Rows are points. Each copy is the shape, with its points in the same order, stretched, turned, moved and blurred by noise. Some copies are also mirrored. Which?
In the rows, zero is written as 128.

Shape (6 x 2):
[[153 159]
 [106 105]
 [129 103]
 [123 144]
 [105  88]
 [175 105]]
Copy 1 (6 x 2):
[[181 131]
 [117 135]
 [125 119]
 [156 143]
 [104 121]
 [146  76]]
Copy 1 is: only turned
Copy 2 (6 x 2):
[[175 117]
 [116 142]
 [129 157]
 [138 116]
 [107 157]
 [167 189]]
Copy 2 is: mirrored
Copy 3 (6 x 2):
[[174 148]
 [ 90 104]
 [ 99 125]
 [143 120]
 [ 70 103]
 [126 170]]
Copy 3 is: mirrored
Copy 4 (6 x 2):
[[ 98 139]
 [171 123]
 [161 146]
 [132 118]
 [189 131]
 [130 185]]
Copy 4 is: only turned

Shape (9 x 3):
[[116 137  74]
 [147 125 155]
 [130 100 134]
 [101  96 106]
 [132 121 165]
 [126 105 102]
 [ 89 125 104]
 [ 78 182 137]
 [139 109 155]]
Copy 1 (9 x 3):
[[150 163 147]
 [117 117  98]
 [146 115  96]
 [164 122 126]
 [115 103 107]
 [160 137 109]
 [144 128 159]
 [ 84 123 212]
 [129 108  93]]
Copy 1 is: mirrored
Copy 2 (9 x 3):
[[132 115  71]
 [127 150 152]
 [132 108 136]
 [125  77 106]
 [115 135 152]
 [138 102 108]
 [108  88  84]
 [ 68 135  82]
 [128 128 156]]
Copy 2 is: only turned
Copy 3 (9 x 3):
[[101  97 114]
 [164 152 142]
 [136 166 105]
 [ 96 155  95]
 [145 171 142]
 [131 141  98]
 [ 74 128 120]
 [ 57 115 203]
 [153 173 126]]
Copy 3 is: mirrored

Shape (7 x 4):
[[102 154 143  83]
 [175 118 115 149]
 [141 149 166 148]
 [128 165 181 122]
 [126 119 133 120]
 [168 130 147  98]
 [129  88 123 109]]
Copy 1 (7 x 4):
[[130  57 149  98]
 [146 145  93 148]
 [155 114 173 149]
 [151  70 190 130]
 [143 118 121 113]
 [177  74 102 132]
 [156 132  90 104]]
Copy 1 is: mirrored
Copy 2 (7 x 4):
[[129  96 165 127]
 [109 154 117  68]
 [170 111 137  94]
 [186  87 154 114]
 [132 123 132 120]
 [111 103 122  76]
 [100 119 105 123]]
Copy 2 is: only turned

Shape (9 x 6):
[[141 133 110 107  99 167]
 [108  96 124 146 114 134]
 [103  88 161 105 122  81]
 [147 106 100 115 131 152]
 [142 114 143 129 107 157]
 [124 152 101  83  95 135]
 [ 73  95 181 149 167  88]
 [112 121 116 114  94 108]
 [155 153 103 111  94 112]]
Copy 1 (9 x 6):
[[103 107 163  88 161 126]
 [122 128 122 104 102 105]
 [ 94 179 142 149  77 124]
 [130 138 166  98 138 105]
 [119 130 142  86 148 136]
 [ 89  95 181 125 155 131]
 [128 209  94 166  78  90]
 [ 88 104 150 122 111 133]
 [106  75 177 124 136 158]]
Copy 1 is: mirrored
Copy 2 (9 x 6):
[[115 130 109 171 116 141]
 [154 144  81 137 125 100]
 [148  87 119 113 124  63]
 [134 118  74 141 143 131]
 [129 141 101 155 146 109]
 [117 101 145 166  78 145]
 [156 133  97  66 142  52]
 [149 107 128 155  89 111]
 [152  95 153 167  98 147]]
Copy 2 is: only turned
Copy 3 (9 x 6):
[[149 146 132 136  89 110]
 [124 120 118 143 122 162]
 [156 134 157 107 155 205]
 [110 137 144 144  93 118]
 [129 164 118 122 114 144]
 [182 124 166 122 120  97]
 [106  84 106  77 177 227]
 [168 126 151 135 140 138]
 [165 149 167 141 150  92]]
Copy 3 is: mirrored

Shape (12 x 8):
[[126 171 111 143  95 119 120  83]
 [135 173 113 170 144 100 107 113]
 [117 127 133 108 149 135 100 107]
 [129 107  92 100  78 155  91 116]
 [101 135 124 150 154 167 100  90]
 [ 91 159 168 143 145 110  99 128]
 [111 109 149 152 167 170 169 160]
 [129 130 183 121 127 144 130 188]
 [143 159  99 115 122 156 131 123]
 [149 123 154 131 139 145 165 140]
 [ 90 116 160  87 121 174 120 169]
 [ 99 148 130 118 114 102 138 150]]
Copy 1 (12 x 8):
[[116 184 129  83 128 113  95 122]
 [104 186 104 141 136 113  95 145]
 [ 77 112 149 127 119 115 133 122]
 [ 92 132 182 117  81 172 133 107]
 [ 75 158 139 131 119 118 160 116]
 [ 98 133 120 126 115  66 126 168]
 [162 106 133 151 169 140 207 144]
 [157 105 173 151 140 116 165 173]
 [112 154 168 124 160 155 118 138]
 [169 119 151 142 169 130 155 123]
 [119  80 192 120 112 129 176 160]
 [136 123 122  90 137 120 108 158]]
Copy 1 is: only turned
Copy 2 (12 x 8):
[[134 162 140 110 181 103 115 103]
 [119 185 148 130 153 106 163 125]
 [129 123  83 130 145 122 163 111]
 [172  85  98 126 152 101 117 148]
 [138 156  85 157 173 175 152 122]
 [ 79 161 112 124 137 137 124 110]
 [153 111 122 129  86 198 168 157]
 [125 129 116  89  51 143 121 158]
 [149 132 123  86 150 115 147 154]
 [167 122 137  98  80 146 159 134]
 [111  92  89  97  99 155 116 151]
 [ 97 106 146 102 115 107 122 127]]
Copy 2 is: mirrored
Copy 3 (12 x 8):
[[157 123  98 125  88 139 187 100]
 [185 130 135 155  91 132 169 125]
 [149 146 132 116 119 126 134  89]
 [117 136  58 139  79 132 137  65]
 [178 137 107 121 148 115 150  93]
 [174 150 165 119 122 173 139 135]
 [142 157 131 128 179 105 124 163]
 [105 159 148 152 151 155 119 146]
 [134 159 101 158 110 111 176 102]
 [107 134 131 140 148 101 149 143]
 [115 182 123 125 153 152 112 121]
 [147 164 139 118  83 157 141 153]]
Copy 3 is: mirrored
Copy 4 (12 x 8):
[[117 137 157 134  93 134 100  61]
 [ 69 138 128 150 111  91 116  79]
 [121 107 160 171 133 122  98 154]
 [123  63 153 143 100 181  86 153]
 [147  95 128 201 145 103 108 101]
 [ 90 160 160 203  97 119 135 121]
 [148 128  77 156 145 107 209 148]
 [100 131 138 154  71 121 213 192]
 [139 113 110 122  93 111 114 135]
 [129 127 128 110 122 106 192 141]
 [146 120 133 186  82 162 158 214]
 [ 93 177 130 139  84 167 137 143]]
Copy 4 is: only turned

Shape (14 x 9):
[[ 83 143 122 151 175 165  81 117 108]
 [ 95  94 156 145 156 141 117 134 105]
 [108  74 155 139  98 135  89 167 172]
 [ 79 140  94  98 131 155  94 127 167]
 [143  75 106 125 122 125  98 123 102]
 [138 140  94 153 164 149 128 172 165]
 [ 87 118 121 101  98  87  98 173 166]
 [118 144 114 123 124 137 115 172 118]
 [117 151 107 153 134 109 117 118 174]
 [136  99  98 101 106  90 126 154 102]
 [113 115 106 167 104 139 145 108 154]
 [111 143 175 136 170 168 103  97 104]
 [139 112 161 131 134 152 152 114  90]
 [133  73 111 148 163  91 138 173 158]]
Copy 1 (14 x 9):
[[158 157 129 110 208 123 152  79 145]
 [133  93 126 138 176 105 126 110 133]
 [113  76 128 134 128 156 129 103 154]
 [137 146 136  71 174 154 123 109 152]
 [150 112  78 113 135 134 109 104 107]
 [122 173 120 107 128 114 136 110 161]
 [102  66 120  93 132 156 152 151 152]
 [139 117  98 119 146 133 139 152 154]
 [121 171 139  95 136 143 155 104 121]
 [126  84  70 104 119 130 117 166 114]
 [108 179 114 140 146 151 114 116 107]
 [185 126 156 119 187 110 133  90 125]
 [157 108 119 147 149 104  99 141 106]
 [ 87  99 115 108 106  92 126 115 137]]
Copy 1 is: mirrored
Copy 2 (14 x 9):
[[151  90 161  79 176 133 123  62 107]
 [ 99  78 132 107 147 134 134 113 106]
 [ 40 112 163 141 118 139  69 131 174]
 [125 143 152 138 150 168  92  48 176]
 [102 107 117 123 158  81 124 138 177]
 [176 139 161  91 133 155  86 152 134]
 [ 83 135 105 197 129 132  39  95 162]
 [136 144 103 114 124 116  71 101 134]
 [150 139 177 161 149 140 107 107 123]
 [116 134  63 163 139  87  93 135 162]
 [ 97 161 171 134 149 141 148 132 135]
 [135  68 168  91 122 132 164  55 106]
 [111 101 126 104 102 119 175 117 122]
 [132 100 129 145 149 140  96 202 135]]
Copy 2 is: mirrored

Shape (16 x 11):
[[159 102 131 126 170  90 127 169 168 140 109]
 [119 137 112 131 138 157 102  75 151 128  97]
 [131 136 101  75 137 156 103 136 140 112  80]
 [108 162 106 150  96 145  87 103 125  93 179]
 [106 176  78 131 135 194  96  81 125  82 156]
 [170 118 159  91 134 140 149 153 154 139 119]
 [115 135  78 100 119 162 110 109 122  71 123]
 [152 119 157 144 173 104 137 135  78 162 145]
 [122 100 117 107 150 130 155 150 149 175 129]
 [ 89 195 125 159 121 131 100 100  98  88 146]
 [164 117 144 130 119 127 141 152 135 166 101]
 [151 161 109 131 137 110 144 174 126 171 117]
 [111 167 124 107 155 156 142 117 159  98 122]
 [ 67 174 140 115  94 103  83 138  93 142 168]
 [115 105 155 168 137 130 151 177 110 146 119]
 [139 118 131 114 116  71 184 149 125 153 116]]
Copy 1 (16 x 11):
[[154 121 140 108 158 113 121 167 104 111 108]
 [158 124 155 113 114 114 154  78 164 128 124]
 [153 145 189  95 136  96 116 120 132 165 103]
 [168 129  72 127  79  97 135  59 126 159 134]
 [180 137  98  69 103  75 133  48 159 183 143]
 [123 141 153 124 115  91 142 161  68 113 116]
 [159 139 120  86 101  78 118  87 163 178 103]
 [ 91 152 105 127 144 142 131 121 123  98 145]
 [119 112 157 123 120 114 122 162 119 108 138]
 [149 122 101 115 122 143 150  49 140 178 134]
 [133 147 154 128 103 131 140 164  76 108 124]
 [158 147 139 105 127 138 127 174  78 151 151]
 [147 105 150  90 144  92 149 100 127 166 127]
 [118 118 141 181 117 156 111  75 112 158 141]
 [119 108 145 104 116 164 128 147  80 113 129]
 [ 95 123 121 161 105 141 151 177 119 122 122]]
Copy 1 is: mirrored
Copy 2 (16 x 11):
[[172 103 144  63 100  79 131 123 109  80 132]
 [ 93 162 108  96  80 143 141 118 126 133  95]
 [148 171 129  91  56 108 132 154  96 165 126]
 [110 140 113 130 112 192 164 136 184 131 142]
 [ 59 174 126 149  70 172 186 134 171 153 138]
 [156 115 140 104  97  85 120 105 125 168 124]
 [121 189 145 115  80 140 151 174 154 163 137]
 [117  78 171 110 162 114 105 144  91  82 139]
 [162 139 150 125 101 111  77 105 103  95 131]
 [ 94 135 116 147 128 195 189 139 128 116 113]
 [146 115 120 115 126  86  84 130 113 121 124]
 [151 102 130 154 114  99 100 149 104  82 140]
 [113 156 131 139  70 138 185  94 122 152 102]
 [183 120 120 136 125 225 118 135  92 108 132]
 [127 133 126 135 171 102  97 112  84  80 137]
 [193 116 159 131 146 113  81 152 120  98 104]]
Copy 2 is: only turned

Shape (18 x 12):
[[157 156 113 112 123 110 143 143 116 105 154 134]
 [143 118 134 120 137 132 121 113 226 112 141  67]
 [146 113 121 170 109 104 148 146 133 109 137 135]
 [111 103 137 111 128 143 140 133 133 166 159 134]
 [143 106 124 116 118 121 132 123 114 119 109 141]
 [149 148 126 118 128  95 127 147 123 134 148 131]
 [106 119 116 120 119 131 146 114 118 119 158 127]
 [138 152 131 125 132 147 128 153 113 106 148  58]
 [157 126 108 109 107 145 118 118 156 120 148 133]
 [154 132 119 113 167 143 149 150 123 108 154 134]
 [150 147 137 121 131 145 133 127 115 130 160 141]
 [ 68  76 119 141 112 111 125 143 121 104 151 120]
 [136 148 126 120 119 129 130  70 121 105 130 127]
 [146 136 125 117 125 146 189 152 121 106 150 122]
 [127 151 114 168 113 144 139 134 130 106 112 129]
 [151 157 161 115 124 144 132 150 149 104 151 114]
 [  7 150 121 120 111 146 165 156 119 107 145 105]
 [148 151 140 118 129 144 146 143 114 105 148 124]]
Copy 1 (18 x 12):
[[139 117  91 101 120 110 138 134 142 137  94 136]
 [187  85  74 174 140 104 172  58 185 120 184 118]
 [121 112  95 128 145  69 104 154 141 136 128 139]
 [141 101 182 125 150 103 144 140 156 139 119 118]
 [105 125 130 130 131 126 106 122 127 138 115 130]
 [137 123 113 109 135 110 142 144 152 108  93 141]
 [137 106 145  95 133 106 124 130 128 148 137 103]
 [191 116  91 132 116 124 148 144 128 121 113  94]
 [117 103  99 143 123 103 164 103 149 150 139 135]
 [156  77 104 121 127 136 129 153 168 156 107 139]
 [138  98 133 114 133 123 147 146 135 151 106 155]
 [135 107 163 101 117  73  78 161 133 118 151  77]
 [125 116 121 100 131 139 132  85 103 150 150 137]
 [163 105 100 124 136 100 128 133 159 178  99 113]
 [127 136  97 124 126 107 129 164 130 167 161 133]
 [175 106 100 147 112 100 154 121 151 144 103 151]
 [189 154 179  67  93  92 117 181 144 165 169  38]
 [158 107 109 121 122 115 137 140 136 153 100 136]]
Copy 1 is: mirrored
Copy 2 (18 x 12):
[[146 123 143 120 115 110 144 123 110 142 107 143]
 [108 131 132 146 160 182 204  97 148 116 149 125]
 [132 115 158 112 101 129 143 100 158 136 104 110]
 [125 130 114 116 122 129 130 129 121 172 182 124]
 [118 103 111 106 123 100 124 133 142 126 123 110]
 [133 149 150 102 115 100 138 132 122 133 118 144]
 [133 113 109 138 138 129 124 104 128 167 134 112]
 [109 115 164 153 128 172 144 123 103 142 100 129]
 [137 117  91 122 118 141 172 121 123 131 137 122]
 [145  94 149 109 123 143 139 115 110 142 133 147]
 [158 125 129 122 119 136 139 133 107 143 141 126]
 [ 94 106 112 136 122 116  89  70 163 143 128 103]
 [152 122  98 139 166 133 139 124 131 134 110  99]
 [146  85 156 144 114 138 153 128 113 182 138 137]
 [141 113 134 137 117 154 127 120 166 131  89 122]
 [146 130 151 156 118 140 155 130 110 122 148 141]
 [111 115 112 204 143 134  63 102 154 195 133 151]
 [146 110 146 143 118 137 140 131 109 143 129 134]]
Copy 2 is: mirrored
Copy 3 (18 x 12):
[[121 144 104 120 122  95 102 129 119 135 107 131]
 [172  87 114  87 134  97 124  93 199 139 119  90]
 [126 119 110 164 100 126 134 120 133 131  76 146]
 [132 152 103  97  97 119 167 135 158 136 137 144]
 [115 140 101 118 130 141 134 110 134 147 112 157]
 [110 135 119 115 129  96 136 122 124 153 113 131]
 [111 137  89 115  95 123 128 123 142 129 133 132]
 [134 140 118 159 128 103 111 140 179 169 139 109]
 [165 137  97 101 122  93 116 107 134 125 126 149]
 [136 118  98 113 116 108 116 164 129 146 117 133]
 [147 145 128 106 103 107 118 142 122 146 136 143]
 [ 69 106  71 150  91 129 162 114 177 133 122 153]
 [135 130 125 102 106 138 100  91 117 145 154 118]
 [136 160  87 132 107 122 105 159 149 114  89 127]
 [157 119 131 175 117 141 127 123 131 119 129 133]
 [148 138 136 112 127  96 102 138 165 125 118 130]
 [ 65 135  82 156 115 132 146 149 198  71 166 105]
 [135 146 117 125 118 109 101 146 143 137 121 133]]
Copy 3 is: only turned

Shape (18 x 12):
[[158 167 172 109 111 106 106  59 160 159 135 139]
 [105  86  99 116 146  98 147 155 105 115 177  82]
 [ 89 104 190 118 168 141 186 160 124 137 158 106]
 [137 175 179 138 103 116 107 115 133 155 111 124]
 [131  71 111 122 177 104 127 173  72 117 150 122]
 [185 170 137 127  78 158 109 104 167 155 124 129]
 [ 87  93 140 137 148 100 169 145 113  71 157 113]
 [ 96  68 145 144 139 117 186 130 109 142 149 101]
 [144 160 123 133 132  95 146 111 145 169 142 121]
 [100 128 157  89 140 135 150 124 150 128  99 121]
 [128 149 148 137  96 117  91 118 166 165 161 153]
 [115 105 163 123 146 142 126 100 131 142 116 108]
 [100 137 183 125 132 114 179 133 130 137  86 128]
 [160 107 122 163 130  91 117 137  87  95 163  90]
 [147 118 185 131 123 110 161 116 168 136 100 158]
 [123 118 148 111  83 117 105 116 128 162 101 124]
 [ 99 152 102 172 145 157 106  98 162 173 144 135]
 [116 134 176 106 115 133 182 108  92 123 122 160]]
Copy 1 (18 x 12):
[[114 102 136 153 121 115 189 196 161  85 139  73]
 [121 168 147  68 137 164 108  87 134 105 156 193]
 [ 91 143 101  83 138 103 114 127  85 125 228 143]
 [132 125 121 146  92  84 160 172 124  95 135  83]
 [125 161 152  63 122 112  82  73 154 159 157 160]
 [100 123 100 180 150  98 169 174 150  80  94  84]
 [142 142 122 100 124 138 104 124 131 146 187 198]
 [122 166 119 104 150 130 143 120 104 165 198 167]
 [ 98 149 148 126 105 141 147 160 122 118 130 104]
 [122 100 132 171 134 119 132 121 122  96 183 123]
 [119 173  91 137 116 123 164 168 143  74 142  94]
 [144 118 130 137 153 112 141 134 127 140 173 105]
 [125 116 140 167 106  85 141 151 102 132 191 117]
 [145 147 136  80 127 113 115 138 143 146 111 174]
 [110 133 130 188 143  76 136 182 135 136 174  92]
 [142 145 138 160 136  97 170 134 145  82 135 100]
 [131 155  67 135 133 176 140 137 110 147 138  84]
 [ 99 117 105 152 102  81 177 148 146 151 195 140]]
Copy 1 is: only turned
Copy 2 (18 x 12):
[[176 122  79 179 124 130 107 142 158 189 137 140]
 [106 128 113 116 126 104 122 183 133  84 156 172]
 [ 91 135  89 167  69 129 168 186 143 119 133 142]
 [170  95  72 137 108 157 131 149 160 161 139 126]
 [ 78 117 104  97  96 112 112 149 109 109 152 156]
 [188 121 113 117 149 119 149 112 148 160 159 114]
 [ 96 116 109 138  96 115 106 181 157  71 162 135]
 [ 93 144 119 132  82 134 136 200 159 118 162 148]
 [158 101 110 149 102 122 121 164 151 158 148 162]
 [122 119 111 150 104 126 127 154 172 134 100 125]
 [180 128  84 136 119 100 109 178 152 170 142 126]
 [114 143 113 149 113 143 121 159 136 152 126 118]
 [121  93  99 143  70 156 137 167 197 137 123 127]
 [120 102  98 105 134 130 116 149 121  90 202 147]
 [126  94  98 147  93 121 113 154 197 164 146 110]
 [151 122  97 104 125 139 115 161 175 154 128 129]
 [164 148 150 142 106 111 109 183 101 171 123 106]
 [128 138  93 149  58 153 139 131 167 128 140 138]]
Copy 2 is: only turned

Shape (18 x 12):
[[148 128 144 118 109 106 147 175 131 147  93  96]
 [147 122 138 145 139 121 136 130 152 132 104 204]
 [128 121 145 120 143 155 139 240  80 134 131  99]
 [142 147 129 151 110 114 110 128 110 137 143 104]
 [ 99 129 130 117 167 117  79 133  71 132 111  99]
 [120 121 121 132 110 126 133 110 147 111 110 165]
 [148 113 112 149 108  39 131 155 156 129  98 142]
 [151 136 104 132 105 152 126 111 128 137 123 112]
 [142 114 148 184 123 103 137 107 114 133 111 126]
 [148 106 137 118 108 141 115 111 145 131 151 102]
 [117 119  94 136 109 128 124 112 147 143 104  97]
 [104 163 116 119 130 135 148 117 151 110 130 106]
 [107 109 137 134 156  59 123 183 129 143 115 174]
 [129 149 139 136 113 136 119 107 141 148 185 165]
 [133 152 103 129 145 108 124 126 159 107 119 105]
 [107 129 131 161 144 134  74 125  99 129 147 102]
 [115 152 129 128 172 150 146 145 145 147 114 110]
 [108 139 142 128 110 147  86 122 150 136  97  99]]
Copy 1 (18 x 12):
[[116  99  74 124 135 125 114 133  84 131 106 123]
 [ 93 149 111 169 119 191 163 180  97  99 159 104]
 [124 114  56  76 105  74  91 132 108 113 148  58]
 [130 119 137 106 119 117 131 108 130 145 146 163]
 [133 176 115 124 147  35 117 139 124 113 159 146]
 [ 95 137 130 174 125 177 123 142 126 122 144 133]
 [ 86 119  84 148 148 177 133 116  66 118 144 185]
 [110 110 146 135 132 144 119 112 154 161 115 135]
 [ 98 115 166 145 126 148 162 107  91 111 132 142]
 [142 136 132 158 113 131 140  90 156 156 131 143]
 [ 90 134 148 142 146 128 107  93 129 171 119 148]
 [156 134 147 113 133 150  77 124 139 171 147 125]
 [108 187  60 134 122 139 140 159  65  91 185 134]
 [152 160 144 113  78 156 162 149 152 151 176 141]
 [143 134 128 123 158 144  97 120 136 162 166 149]
 [121 158 152 122 111  76 136 115 140 135 184 147]
 [148 154 125 101 140 118 109 145 120 162 156  80]
 [109 131 130 174 115  96 116 148 124 156 151 138]]
Copy 1 is: only turned
Copy 2 (18 x 12):
[[175  59  97 100 102 159 141 153 119 122 121 142]
 [140 152 200 123  96 144  85 123 109 101 145 149]
 [118   7 116  77 104  66 128 202  96 154  80 141]
 [112 106 109 107 159 138 157  91 120 117 160 117]
 [ 96  68 134 131 150 106 175 134 178 134  86 158]
 [155 149 159 155 147 138 108 123 124 120 157 133]
 [170  94 144 148 101 198 141 150 109  29 153 131]
 [142 132  98  92 182 123 131 101 136 136 142 123]
 [135 123 152 107 131 181 139 110 126 115 152  97]
 [115 137  72 135 135 135 119 112 135 146 142 105]
 [165 122  95 111 163 123 157 143 168 100 145 111]
 [163 149 113 138 139 106 176 127 123 129 138 137]
 [130  83 190 159  61 135 132 166 126  44 114 130]
 [103 180 137 139 127 107 122  58 120 115 179  91]
 [153 140 104 129 129 133 178 145 118  92 135 163]
 [ 76  99 120 126 159  99 170 118 161 129 149 119]
 [153 121 124  85  89  95 169 151 147 114 108 148]
 [137  99 103 123 153 119 159 130 179 150 177 153]]
Copy 2 is: mirrored
Copy 3 (18 x 12):
[[ 95 116 147 131 142 129 142 131 158 129  81  95]
 [143  76 125 127 149 120 107 198 122 143 123 115]
 [ 88 143  93  53 103  93 150  88 177 156 128  96]
 [113 117 159 131 117 113 139  93 117  97 154 137]
 [100 113  75 124 144 135 130  86 130 105 149 127]
 [132 119 142 131 146 128 110 153 115 139  95 150]
 [ 96  57 180 164  96 129 123 143  99 140 104 141]
 [130 152 140 126 156 118 140 109 136 148 140 119]
 [108  88 180 137 118 155 110 144 131  94 127 164]
 [121 166 146 130 138 129 113 119 129 118 121 104]
 [121 136 140 153 144 133 120  98 155 137 104 133]
 [155 169 126 135 116 142 161 109 151 127  75 132]
 [ 91  61 109 135  82 112 106 160 114 127 120 137]
 [145 144 137 123 117  88 112 148 105 101 159 131]
 [144 130 134 147 115 149 155 100 135 148  96 117]
 [117 113 118 112 128 124 103  79 127  91 172 143]
 [153 145  86 129 135 138 154 128 195 145  95 101]
 [136 115 129 143 187 127 102 111 145  94  91  96]]
Copy 3 is: mirrored
Copy 4 (18 x 12):
[[109 119 131 153 125 132 146 168 137 159  83  94]
 [167 112  83 167 139 115 162 141 109 144 113 123]
 [ 85 109 134 137 171 138  97 100 154 167  42 100]
 [116 102 139 114  95 125 153 129 115 139 122 152]
 [121  99 162 104 154 162 138 122 113  81  71 121]
 [160 131 103 132 128 108 151 142 131 132 140 116]
 [136 106 106 133 128 149 224 188  91 173 123  97]
 [118 120 120 128  98 114 115 142 147 123 143 152]
 [120 110 104 127 103 110 160 165  70 132 107 135]
 [130 120 138 127  91 122 102 139 120 145 156 139]
 [107 114 126 128 110 128 138 157 130 109 146 112]
 [120 160 138 143 112 129 143 113 146 105 138 111]
 [143  90 123 146 186 149 206 143  84 156  84  86]
 [153 105 137 137 107  93 143  97 116 146 163 169]
 [120 143 126 141 105 167 164 132 127 111 134 113]
 [116  85 142 100 111 143 130  97  95 108 109 139]
 [ 99 135 129 177 133 145 124 113 127  95  96 104]
 [134 101 136 136  92 135 124 121 140 108 113  96]]
Copy 4 is: only turned
